Each row of a before or after table is a point. One or more steps were done to the points. Then noise was added and the rows were shuffled. The steps act on how far a point lies along the listed directions, d1 being the first. What was done? A step turns or swaps two directions, mirrors them in a line or flattens them onto one, adds a multiple of one to another, or multiplies one. Angles are multiples of 10 degrees, from the lower direction toward the higher: turns from -170 to 170, lines from 10 to 170 but not 90. Use the fewest steps. Two steps may share a direction if one is a turn and the other turns, adds or multiplies; they go together, in the order done. Otherwise the lowest direction goes first.

Directions:
(1): -58 37 -16
(2): -33 -27 57
Before (12 x 3):
-27 9 19

33 -31 7

17 -36 64

33 -28 11

13 -13 12

9 -14 24

-30 -8 -15

-14 -19 16

-46 -9 43

-28 -3 26

22 31 -20

51 -5 -24
After (12 x 3):
53 11 -10

30 -27 10

-57 15 18

-31 -6 52

-95 22 30

-46 21 14

84 -26 -14

32 -29 6

-35 -5 -15

-9 -4 18

6 -9 10

-37 -5 9
Steps: add 1 times d2 to d1

Directions:
(1): 81 -46 30 -18 8 -9
(2): 26 60 -4 -35 -44 -50
(3): -8 -14 -29 10 56 -76
(4): 0 34 6 -64 63 29
(5): -51 -30 64 -37 -14 -29
(6): -11 -45 -64 -54 -28 7
Before (12 x 6):
8 -10 -5 8 -5 0

-45 43 -9 9 -5 10

18 -18 14 25 -7 20

31 -23 6 24 29 10

-19 -23 25 37 -11 -17

-10 -3 28 -19 6 1

11 -5 19 27 -4 -10

-38 -17 -7 16 5 -22

39 -7 -13 7 14 5

36 17 -4 38 -32 -28

36 -17 18 -34 -60 0

1 -29 -4 2 8 -2
After, 12 rows:
-70 61 -33 47 19 31

-9 6 -12 4 -5 17

-49 35 -12 43 -16 23

-46 37 47 -1 -22 18

-54 17 -22 -8 -5 16

76 5 27 -16 -15 -43

-22 25 16 -43 -14 2

-33 -12 29 -3 3 -26

-14 24 29 25 3 22

7 -95 13 1 -27 20

80 -10 31 25 8 52

-12 18 -43 32 22 31
Steps: turn d1 and d2 by -110 degrees; multiply d1 by 2.5; swap d3 and d4; multiply d5 by 1.6; multiply d6 by 1.6

Directions:
(1): 58 11 30 -2 -13 -14 -68 -86 -29 -27 -13
(2): -36 67 60 -23 -5 -74 -14 22 -23 41 15
Before:
16 -38 -21 4 8 35 5 2 21 -19 -9

5 -49 -75 33 20 77 51 22 45 -32 6

27 -54 -34 12 9 25 -19 -27 -22 -45 -13

-7 61 51 -27 -17 -62 -11 28 -19 9 -6

66 -24 11 17 -20 14 -52 -87 -6 -25 -8

-16 17 1 -16 19 -20 -16 -18 -6 14 2

-80 11 -3 11 15 1 41 76 26 24 28

18 28 29 28 -8 -45 -23 -25 -23 4 20

-13 -30 -23 -25 11 7 41 20 -7 14 7

55 -14 -6 -1 -3 40 -61 -95 -19 -46 -6

28 -7 -21 -14 -7 1 25 -7 -4 -32 -4

0 -9 -23 9 7 25 -1 13 -9 10 -1
After (12 x 11):
58 21 29 -13 -23 -21 -46 -44 -24 -40 -24

25 -53 -37 39 4 68 -21 -45 19 -51 -5

-4 -5 -21 6 9 24 1 18 -8 12 0

-49 45 46 -10 -13 -58 13 45 4 59 29

-5 11 -3 -14 19 -13 -24 -34 -6 7 -2

-18 -14 -10 -2 11 12 26 44 23 6 1

0 11 -12 -20 -3 -16 36 23 -1 -13 4

12 30 32 26 -8 -48 -23 -21 -22 3 19

-52 -7 -7 -8 18 -28 28 62 -17 15 9

11 -45 -28 -19 5 19 28 -4 -10 -1 2

-75 66 34 -33 7 -43 16 51 -7 49 33

-34 -24 -63 25 23 52 69 64 51 -6 18
Steps: swap d1 and d2
